Each row is a point. Each table stands for the endless flat space through its points: a line for two points, a plane for three, and so on. Write the one point that lies in both, or say that there is none.

First (2 x 3)
[[-24  35  -7]
 [-30  40 -10]]
Second (2 x 3)
[[ -5  25   3]
 [-19  25  -5]]
They share: [-12  25  -1]

First (3 x 4)
[[ 32   8  20  11]
 [-12  28  17   7]
 [ 24  12  17   7]]
Second (2 x 4)
[[ -5  38   8 -18]
 [ -3  32   8   0]]
They share: no point

First (2 x 6)
[[ 33  24  26   0  54  27]
 [-17  39 -14  20  19  22]]
Second (2 x 6)
[[ -3  60 -28  -6  39   6]
 [ -1  51 -18   0  37  12]]
They share: [ 3 33  2 12 33 24]

First (4 x 8)
[[ 32  23 -14  26   8  35   5 -18]
 [ 12  43 -48  71  -1  17  14  -4]
 [ 33  65 -17  75  18   1  -4 -38]
 [ 59  32  28   9  26  28 -11 -51]]
Second (2 x 8)
[[ 30  23   8  50  26   7   1 -38]
 [ 42  44 -13  29  11  34  -5 -29]]
They share: [ 38  37  -6  36  16  25  -3 -32]

First (5 x 9)
[[ 25  20  14  13  56  17  -8  40 -24]
 [  1 -21 -33  -2  19  13 -37   2  22]
 [  7  24 -24  34  43   1 -13  -1 -11]
 [ -7 -30   6 -17   8  17 -36  46  24]
 [-27   2 -19  10  39 -14 -11   0  25]]
Second (2 x 9)
[[-29  24   3  -3  28 -12 -28  37  26]
 [  3 -16 -13  29  32   8  -4   5  -6]]
They share: [-13   4  -5  13  30  -2 -16  21  10]

First (3 x 11)
[[-10  45  42 -21  -7 -12  14  -3  14  13  34]
 [-33  28   9 -28 -29 -14  40  18   1 -12  38]
 [  2  16  40 -36 -17   6  27  29 -12   4  37]]
Second (2 x 11)
[[-12  18  38 -32 -13   0  17  25 -16 -22  43]
 [-14  22  32 -31 -17  -3  24  22  -9 -12  40]]
They share: [-16  26  26 -30 -21  -6  31  19  -2  -2  37]

First (4 x 12)
[[-46  21  25 -56   7  45 -23   3 -53  -2   8 -46]
 [-51  -1  35 -20  30  22  -4  -5  -8 -42  -7 -14]
 [-53  17  40 -21  10  29 -14  -2 -45 -10   8 -32]
 [-63   6  39 -18  23  28   3  -6 -15 -45  -4 -16]]
Second (4 x 12)
[[-60   2  34 -16  37  44 -25   8   9  -1  20 -39]
 [-14 -39  60 -46  14  33 -27 -27 -32 -11 -16 -29]
 [-46 -16  40 -20  31  62 -33  -6  -5 -21   8 -25]
 [-45  12  31  -8  27  21 -22   4 -24 -14   8 -22]]
They share: [-37   4  37 -16  23  16 -21  -2 -29 -11   2 -24]

First (5 x 14)
[[ 72 -45   9   9  17  17  20  -9 -45 -14  25  -1 -29   8]
 [ 29 -36   7  -5  28 -23   9 -12 -40 -19  11  -4 -59   9]
 [104 -51  -8  12 -27  50  15  -2 -22 -33  38 -17   1  30]
 [ 50 -39   0  25 -34  -3  37  18  -6 -27  67  16  -2  46]
 [ 40 -39  21  10  28   8  24  13 -39  -6  10 -10 -32   6]]
Second (6 x 14)
[[ 59 -30  15  32 -10 -23  40  23 -28 -59  20  -8  -9   3]
 [ 23 -24  -2  21  19   8   5  19 -48  -6  80  12   6  46]
 [ 41 -52  23   9 -18 -15  36  -7  -2 -45 -27 -16 -51 -11]
 [ 61 -37 -14  -4  -7 -19  40  27 -18 -35  41  18 -37  48]
 [-17 -81 -12  12  -3  49  10  11  20  43  -3  10 -31  34]
 [ -1 -46   0   4   3  27   0   6 -11  22  49   2 -21  50]]
They share: [ 36 -37   6  13 -10  -3  25  18 -14 -23  35  -4 -20  32]

First (5 x 18)
[[ 28 -24  27 -16   8  42  22  35  -3  -4 -28   0  39  -5 -36  29  74 -28]
 [ 16 -23  37 -22  -3  41  -6  23  17  -8 -23  12  33 -10 -29  22  64 -44]
 [ 22  -4   6 -22 -13  36  21  35   4  21 -32  -3  50 -23 -17   2  63 -52]
 [ 78 -67  26   4  10  -5  39  67 -14 -45 -19  35 -22  16  20  37  31  -4]
 [ 14   6   8 -28 -29  32   1  25  18  25 -30   5  50 -29  -3  -8  47 -68]]
Second (6 x 18)
[[ 69 -67  43   0 -51   8   4  26  35 -16 -19 -26  -1  -2 -46  -9  64 -46]
 [ 32 -24  61   4 -18  37  -3  -6  -7 -25 -36  23 -14   2 -19  17  49 -21]
 [ -9   5  65  -6   6  50 -20 -10 -39 -22 -48  52  -3  -2   7  31  37 -26]
 [ 58 -41  25 -35 -10  -7   5  40  13  11  -1  -5   3   8 -18  11  37 -23]
 [ 11  -3  16 -11 -39  49  -6  48   2  -7 -21  29  64  -7  -1  47  58 -75]
 [ 55 -60  15 -20 -60  24   0  27  23   7 -19  -6  16  -1 -31   5  70 -70]]
They share: no point

First (6 x 20)
[[-49 -45  -1 -49   6 -25 -43 -21  23 -73 -18  27  15 -36 -12 -58 -15 -23
   32   6]
 [-25 -39  50 -42  -3 -35 -30   8  32 -24 -46  15 -24  -1   8  -7  -3 -36
   20 -38]
 [-21 -52  52 -52  23 -40 -47  28  25 -27 -23  23 -16  -6  34  -9  19 -63
   22 -26]
 [ -6  -9 108 -31 -15 -42   6  23  21  31 -74  -3 -74  31   1  59  11 -52
    8 -75]
 [  4 -41  35 -26  31 -38 -48  48  52 -31 -38  10 -21   6  48 -11 -16 -29
   23 -46]
 [ 10 -27  20   1   3 -20 -64  92  27  -6  -4  39   3  55  30  32 -32 -18
   27  -8]]
Second (5 x 20)
[[-16  -7  31  -9  29 -33 -41  65  22  11 -29  24 -29  17  -1  -7 -32 -60
   15 -42]
 [-28  18  41   6  30 -32 -15 -24  15 -50   2 -29 -19  13 -41   9 -86  11
   24 -47]
 [ 19  -2  -9   4 -25 -22 -32  -4 -16 -79 -39  15 -44  23   4  -3  -7 -16
   -4  -3]
 [-45 -21  75 -33  44 -41 -20  39  63  16 -20   6   6  -7  -8  25 -57 -19
   53 -54]
 [  9 -28  -1 -18 -17 -36 -46  44   4 -37 -57  59 -28   3  32   9  21 -60
    8  -1]]
They share: [ -9 -16  34 -18   7 -28 -27  30  27 -23 -35  13 -22  12   4   7 -23 -21
  24 -28]

First (5 x 24)
[[ 26  69 -38 -11  28 -19 -12  -1 -61  30  -4 -26  66  -1 -62 -29   9  11
   40  -7   8  -7 -21  29]
 [ 29 -12  31 -37 -23 -60 -48 -23   1  41 -18  -6  13 -28 -19   1 -60   6
   10 -29  -1  -9 -28 -34]
 [ 30  61 -20  -3  22 -25  -6 -13 -53  28  -6 -18  48   5 -42 -23   7  19
   46  -3   0   3 -23  29]
 [ 50  13  19 -36 -20 -44 -37 -35 -22  23 -32 -31  -4  -5  -8 -21 -23  39
   32  12   1  -2 -24  -8]
 [ 38  28   7 -21  -3 -34 -24 -38 -33  29 -30 -25  -4  -7 -12  -9 -16  39
   33   8  -2   1 -30   1]]
Second (4 x 24)
[[ -5  30 -51  -5  35 -24 -41  21   9  44 -27 -13   4  -4 -53   2 -34  78
   61 -37   5  10 -87  15]
 [ 26  60   4 -60  -1  14 -48 -25 -17  20 -21 -51 -25   0 -36 -32 -25  37
   36   5  11 -38 -63   5]
 [  2   9 -29   1  19 -55 -39 -13 -25  36 -49 -20  24 -19 -41  13 -24  47
   28 -19 -13  11 -42  -7]
 [ 29  63  -2 -58   3  19 -42 -17  -9  28 -11 -42 -31   1 -34 -31 -29  46
   45  -1  19 -33 -72  11]]
They share: [ 29  27  -2 -26   1 -31 -30 -34 -34  36 -31 -26   0 -19 -23  -2 -24  32
  22  -1   2  -7 -33  -7]

First (3 x 24)
[[-29  33  19 -75  -3 -19  48 -46  53  37  58   4 -66 -18  36   3 -26 -25
   43 -74   6 -24  24  20]
 [-10  23  32 -61  -7 -11  32 -40  42  50  60  24 -62 -20  15   9 -20 -38
   36 -66  13  -7  25  10]
 [-20   5  19 -15  -9  58  50  15  30  11   9  21  -8 -47  50  38  -4 -25
   39 -10 -42  21  32  -8]]
Second (4 x 24)
[[ -1  -5  19   8 -15  -5  83  14  64  36  76  11 -56 -22  69  50  28 -19
   51 -36 -26 -34  53 -42]
 [  5  -6  16  -2 -12   8  74  19  57  34  62  24 -53 -23  65  37  18 -22
   43 -35 -36 -26  48 -28]
 [-13  49  19 -34 -21  13  23 -40  40  66  46  17  -2 -34  39  62  -8 -43
   69 -48  22   2   5 -24]
 [ 33   9  -8 -21  -7  35  49  28  50  54  33  55 -17  -7  75  21   6 -32
   43 -55 -49 -23  19  -7]]
They share: no point

First (6 x 24)
[[ -6  30  46 -41  53 -63 -59 -42  14  -8   5 -46 -31 -72   5  36 -79 -74
  -15 -33  43 -32  64   6]
 [-10 -73  -6 -21 -28  31 -32 -22  -2  36   9 -60  78 -21 -67  -7  41 -16
   30  10  38 -15 -87  37]
 [-25 -38  14 -66   7  21 -37 -67 -47  56  44 -80  48 -41 -32 -27   1 -41
   10 -25  73 -35 -47  17]
 [  7  -9  42 -41  16  -3 -73 -25  -5  29  17 -67 -11 -67  -2  20 -37 -46
   26 -59  48 -76   7 -24]
 [ 36 -25  29  46 -14  19 -57  33  46  -9 -35 -16  21 -18 -39  17   1  11
   37 -13 -13 -59 -89 -17]
 [ 18  14  35  26  27 -23 -42  -3  36 -23 -29 -10   0 -25 -21  14 -39 -15
   -4  -2   2 -30 -44   2]]
Second (4 x 24)
[[-45  15  22  -5  16 -36 -23 -19  15   2 -25 -33  49 -21 -34  11   5 -69
  -19   0  58 -28  -8  18]
 [  8 -36  23 -16  25 -10 -62 -27  21  14  10 -45  21 -34 -30  11 -64  -7
   -4  12  40   0 -62  41]
 [ 22  -3  15 -27  28 -20 -20 -50   0 -10   0 -36 -13 -53 -20   8 -16 -32
    5  -6   1 -11  -5  19]
 [-52  -2  19  -2  11 -24 -44  -9  27  20 -22 -47  65 -20 -38  13 -22 -53
  -18  14  72 -14 -40  33]]
They share: [ -5  -8  20 -16  23 -22 -35 -32  12   2  -5 -38  19 -36 -28  10 -25 -36
  -6   2  33 -13 -25  26]

First (7 x 24)
[[ 50  30 -52 -17  -5 -42   7  -6 -49 -13 -64  36 -14  26  28 -12 -31  14
  -15  18  41  41  28  12]
 [ 16 -34  -4  24  30  -5 -52 -23  -3   5  25 -13  60  31  35 -60  30  51
   25  35  -9  13 -32  36]
 [ 79  -3 -61 -47  32 -15  -1  17 -25  15 -62  23 -21   1  22 -45 -21  42
   10  12  17  89  33   3]
 [ 27   4  -8   3 -31 -41  17 -40 -34 -20 -26 -16  31   1  25 -17 -77  16
  -20   6  37  -8   0   2]
 [ 10 -21  -4  -8  -4  33  17 -19 -53 -39 -42   8  10  56 -27   4 -80  30
  -64  29  60  36  -7   2]
 [ 10 -29  52  28 -32  21 -19 -39 -21  17  26 -20  10  36   1 -68 -12 -22
   32 -23  12  -4 -15 -30]
 [ 31 -16   9   2 -19  -4   1 -24 -25  -1  -6 -16  16  11   9 -42 -44   9
    6  -1  26  16  -4 -11]]
Second (3 x 24)
[[ 30  11  -6 -15  -1 -20   4 -19 -39   2 -41 -26  11  15  -3 -54 -30  41
   11  35   7  18 -10  -4]
 [ 47 -37 -14  28 -14  11 -12 -26 -34 -15   2  33  30  46  36   0 -20  18
  -18  -6  48  58  15  30]
 [ 48 -31 -15  18 -16   1 -11 -31 -39 -16  -5  25  32  45  27  -9 -21  26
  -13   2  43  54   8  23]]
They share: no point

First (7 x 24)
[[ -23   31  -22   48  -26   29    0   43    6    2   56   61    7    1
   -12   62   26  -32  -45    1   25  -50  -23   10]
 [  -2   29  -15   42  -13   61  -14  -18   12    4   35   16   62   52
    -1   65   -7   12  -68    6  -28  -33   20   20]
 [  53   60   34   26   13   39   68  -69 -108    4   15    3   -9   14
    -9    8  -21  -70    4   -2   32   33  -24   38]
 [  18  -10  -39   -4   30    7   -3  -17  -18   18    4    0    0  -21
   -16   49   21  -66   30  -23  -11  -59  -36    8]
 [  26   62   60   17   13   77   62  -57  -86   28   18   13  -15   13
   -13   -1    5  -46  -35   -8   -7   32  -35   38]
 [ -56  -36  -64   -3  -11    5    3  -58   22   98  -20  -19  -35  -73
   -43   11    8  -10   -2 -118  -95  -45  -42   44]
 [  -6   37  -33   31  -10   41   -6  -16    8   23   43   23   49   30
     8   71   -3   -4  -41  -21  -11  -28  -11   39]]
Second (2 x 24)
[[ -3 -12 -17  22 -18  41  15 -45 -26   8   3  23 -24 -22 -17  13  16 -47
   -6  -9   4 -17  28  18]
 [ -5 -11 -16  27 -15  33  12 -42 -22   7   3  14 -18 -18 -22  14   9 -43
  -14 -15  -5 -22  19  15]]
They share: no point

First (3 x 24)
[[-12 -10  31 -24   5  -9 -27  35  15  11   5  -3 -64 -19   3 -33  32  40
   13  37 -16 -34  -1  21]
 [ -6  10  21  -4   9   5 -21  31  15   5   1   5 -50 -31 -13 -29  14  32
    5  23 -26 -36  -7  27]
 [ -4  -1  31 -13   8  -4 -28  31  13  -1  -2   1 -50 -19   3 -41  28  27
    7  32 -19 -32  -5  17]]
Second (3 x 24)
[[ -2  20  45  10   3   6 -24  15  29  -8 -22  24 -59 -45  -7 -24  -6  35
  -20 -11 -40 -57 -25  20]
 [ 20   2  18  16   5  -7 -43  11   1 -30   6  14 -35 -28 -30 -18  -3  22
  -13  26 -27 -28 -23  -1]
 [ -8  29  18   1  18  21  -9  39  17   7 -10   3 -32 -30  -4 -51  21  14
   10  19 -28 -33  -1  38]]
They share: [  2  19  21   7  12  10 -22  27  13  -7  -6   9 -36 -31 -13 -37  10  19
  -1  18 -29 -34 -11  23]

First (5 x 24)
[[-31   7  24  48 -11 -21  -8 -31 -19  39  38  17   8  12  -5  37   7  41
    6  99 -14 -21  65  23]
 [-35   9  20  35 -14  -1 -20 -25 -30  34  23  -4   8  23 -21  -5  -6  20
   -4  42   1 -10   6  10]
 [-22  17  20  31 -11   0 -28 -28 -33  43  42  18  15  10 -23  19  -7  34
   14  64 -14 -18  32   8]
 [-71 -17  26  66 -15 -21  12   3   9   5 -42 -49  10  52  15 -19  -1  11
  -56  13  30 -15 -17  49]
 [-14  64 -14 -23   9  52 -86 -28 -46  40  56  10  37   6 -59 -19 -34   9
   54  22   5  -8 -20 -36]]
Second (6 x 24)
[[-46  41  49  65  42  70 -23  -6  -2  27  54  32  34  25 -50  16   9  64
  -14  51  25 -19 -31 -21]
 [  6   8  26  29 -14   0 -32  -8 -12  38 -14 -19  57  35 -14  26 -23  -9
   -4   0  26 -32  -2  14]
 [-36  55   8  14   2  26 -21  -4 -31 -19 -21 -18   8  45  -8 -26 -20   7
   20  20  26 -10  19  16]
 [-47  52  50  58  66  75 -13  -8   8  16  50  27  23  29 -65  11  30  70
  -16  80  30  -6 -14 -37]
 [-69  50  27  23  -1  19 -20 -17 -48 -18 -11  20 -13  -4 -12 -25   9  40
    6  27 -19 -25  15   1]
 [-63  62  45  67   7  69 -22   3 -22   6  27  36  43  40 -18   9 -23  52
   -6   9  35 -31 -37   5]]
They share: no point

First (3 x 24)
[[ -5 -37   3 -20  45  21  59   2   6 -30  21  26  33 -29  28 -21  12   0
   22  26  39   0  13  59]
 [  8  -8  -9 -11  34  30  63  -6  -4 -39   9  28  15 -19  20  -2  22 -11
   22  20  47  -7  -2  39]
 [ -4  28 -41  25  14  -6  39  26 -36  -3  -7 -12 -17   5 -20  -6   6 -15
   38   4  47 -27  -6  -1]]
Second (6 x 24)
[[-21 -37 -15  26  43 -36 -11  64  -2  33  54  16  36 -48  30 -38 -14 -16
   66  11  14 -59 -24  73]
 [-30  -9   7 -11  37  -2  22 104 -20  23  35 -19  -1  -7  39  -1 -12 -21
   60  75 -39 -34 -30  13]
 [-11  -3 -23  31  32 -14  11  37  -5  29  41 -11  25 -39   0 -38  -9 -11
   57  -1  33 -47  -3  53]
 [-28  -3  -7  -2  40 -19   5  62 -11  42  53  -5   8 -41  27 -33   2 -27
   65  16  11 -57 -33  53]
 [-14 -40   9  22  52 -14  24  36  17 -33  -5  23   1 -13 -25 -66 -52  -9
   37   5  43 -10  47  20]
 [-44 -68 -28   7  42 -59   4  32  -9  16  27  45  31 -26   7 -67 -11   5
   38 -19  53 -33  10  74]]
They share: no point

First (2 x 24)
[[ 32  11 -36  34 -54 -10  41 -46 -34  13  -1  27  18  30  18   3  -9 -17
   -5  30  22  15 -17  12]
 [ 17 -16 -18  31 -30   8  17 -31 -13  -2 -22  -3  36  18  45 -27  -9  -2
  -14  30  40  -6 -26 -12]]
Second (2 x 24)
[[ 30 -11 -18  14 -48  22  15 -20 -22  17 -27   3  14   6  22 -19   5  -3
    1  34  24   7 -41  -8]
 [ 26  -9 -21  23 -43  12  20 -28 -21  10 -21   5  22  14  29 -18  -2  -5
   -5  32  29   4 -32  -6]]
They share: [ 22  -7 -24  32 -38   2  25 -36 -20   3 -15   7  30  22  36 -17  -9  -7
 -11  30  34   1 -23  -4]

First (4 x 24)
[[ 20 -24   3 -27 -39  27  46 -69   2  27   5 -25  13 -25   4 -13 -30 -18
  -60 -62  -5  30 -34  35]
 [ -9 -22  -5 -17 -37  27  -1 -64  -3 -14 -38  -6  16  25  26 -13 -19 -14
  -52 -57   5 -20 -12  33]
 [ 52  -8  35  10 -40   8  74 -32 -17  43  20 -58  11 -44   4  -6 -35 -43
  -35 -19   2  49 -70  34]
 [ 12  10  35  16 -29  11   0 -18  -6 -22 -46 -20   7  40  47   5 -23 -21
  -21 -12  20 -35 -31  33]]
Second (6 x 24)
[[ -6 -14  59   0 -39  66  -2  -8  14  21 -22  -1 -23 -10  55  32 -51 -28
    3 -47  27   6 -19  37]
 [ 42  53 -23   2 -31 -16  40 -88 -10 -18  -8  -7  43  27  35 -18  -3  -2
  -52  15   9  -7 -23  70]
 [-41   3  13  14 -64  47   9 -47  -2  10 -18  -3  16   6  40  43 -55 -47
   22 -11  42  23 -23  64]
 [ 53  -4 106  22  23  48  56  12  65  56 -53  11 -64  24  70  22 -17   1
  -34 -61  11 -43 -22   0]
 [-13  -8  31 -26 -48  59 -15 -13   4 -13   6 -29   0 -35  60  -1 -45 -39
  -13 -47  24  20 -21  29]
 [ 70  30  46 -10  23 -16  78 -29  55   4 -27 -33  -8  36  43 -26   5  13
  -86 -38  -6 -43 -41  -2]]
They share: [ 24  10  35 -11 -26  20  24 -33  15   2 -19 -17   1  13  35   8 -32  -6
 -36 -33  11  -8 -31  36]

First (7 x 24)
[[-49 -26  -8  -7   6   4  -5  25 -10 -35  31  26  43  48  21  20  33 -53
   25  26  -8  29 -53  -4]
 [-22 -24  -2   1  -1 -20 -43  34   0 -31  22   2  74  35  21  16  -4 -51
   29  12   3  26 -14  12]
 [ 24 -18 -45  -7  16 -31 -28  53 -15 -29   7  -6  43 -21  17  14  36 -87
   53 -17 -13  45 -27  49]
 [-38 -15  -2   5   0  20 -17  33  24 -32   8  -4  42  32  15  38  17 -49
   27  41 -12  57 -61  14]
 [-34   2  -4  -2 -52  -1  -3  -8  32 -38  14 -37  30  64  30  34   5  10
   -9  53   3  28  -9 -23]
 [-19   9 -32 -20 -40   5   1  -6  12 -35  13 -37   7  44  32  50  47   2
    5  42 -19  24 -23  -3]
 [ 31  36 -26  23 -58 -48  50 -21 -11  -3  36 -29   1  27  54  -4  57   9
  -14  10  14  36  -2  -1]]
Second (3 x 24)
[[-16 -15 -33  -6 -26 -42  20   9  11 -36  21  -8  31  11  33  16  11 -22
   10   2  -8  21 -13 -13]
 [ 13  22 -34  22 -24 -19 -24  -6  -1 -15   3 -21  39  50  21 -12  18 -49
  -17  40  22  38 -11  10]
 [  4   1 -13  -2 -30 -22   6   3  17 -18  33 -18  45  23  45  18   3 -40
   10  16  10  29   7 -17]]
They share: no point

First (3 x 24)
[[-48  -4 -11 -68   5  18 -61 -34 -19  34 -34 -10  45 -28 -31  32   5  11
   18 -37 -25  26 -13 -34]
 [-39 -46   7 -26  17  -3 -22 -55 -19  -2   8   5   0  26  11  38   8  29
   -6 -43 -34   8 -13 -40]
 [-24 -11 -11 -55   1  34 -50 -21  11  40 -24  -9  33 -19 -21  33  13  -4
    2 -29 -10  11  11  -8]]
Second (6 x 24)
[[ 11 -39  -5 -41  15  34 -34 -68  -8  35  -7 -20  29   2  10   1 -13   3
   -2 -39 -66  -8 -16  28]
 [-26 -40 -10 -57 -34 -44  -8  -1  39   4  17  46  40  14   9  73  26  31
  -13  -9   7  -5  21   0]
 [-49 -21  -3 -13  50  65 -60 -67   0  38  -5 -29  -3   3  -8  18   6   0
  -10 -26 -32  47   6 -48]
 [  4 -47  17 -57  11  18 -22 -26   8  13 -39 -17  36   2  -1   4  18  10
   28 -29 -18   0 -14 -31]
 [-10 -63  16 -27 -14   0  10 -19   8  14 -40  -8  24  49   0  13  25 -14
   23 -52 -12 -34   6 -61]
 [  3 -38  15 -82  -5 -11 -24  -1  11  -6 -26   9  40 -18  -1  34  26  35
   22 -21   4   0 -15 -10]]
They share: [-27 -32  -1 -36   9  17 -32 -37   1  18  -4  -1  12   8  -1  36  12  11
  -6 -35 -20   6   3 -20]

First (4 x 24)
[[-29 -33  43  38   7  47  -7 -34 -20 -20  -2 -30   4   7  23  23   4  44
   35  34   5  -3  50 -30]
 [-34   8  59  36  15  53 -29 -61   0 -11 -16 -29 -38  -8  37  16  22  39
   27  10  -1 -27  37 -19]
 [-37  21  59  27   5  61 -36 -65   3 -16 -13 -21 -45 -10  49  18  24  26
   12   0  -5 -30  23  -3]
 [-21  41  59  25   9  25 -50 -75  13   8 -31 -15 -75  -8  29   4  40  30
   18   4 -25 -64  37  -1]]
Second (5 x 24)
[[-38  -5   3  44 -27  26  38 -27  -8 -84  12  12 -62  28  49   1  52  -7
  -43   4  20 -62  48 -11]
 [-20 -11  57 -10  -9  59 -84 -51 -23  32  -7 -16   9 -15  27  41 -34  35
   34  53 -54  16   7  26]
 [-38 -29  31  24  -7  52 -46 -27 -14 -12  -2  -4 -20 -18  49  33  -4  29
   11  50 -28 -10  22   7]
 [-31  -6  23  -6 -16  49 -66 -38 -24  23 -25 -15  -9 -25  37  27   3  17
   21  60 -32   0   5  27]
 [-26 -20  19  45 -19  19  12 -12  -5 -49  -3  -2 -21  17  39  13  48  17
    4  12   9 -52  56 -16]]
They share: [-22  -6  35  15 -19  37 -24 -38 -15 -19  -1  -6 -15  11  31  21  12  17
   6  24 -17 -24  32   6]
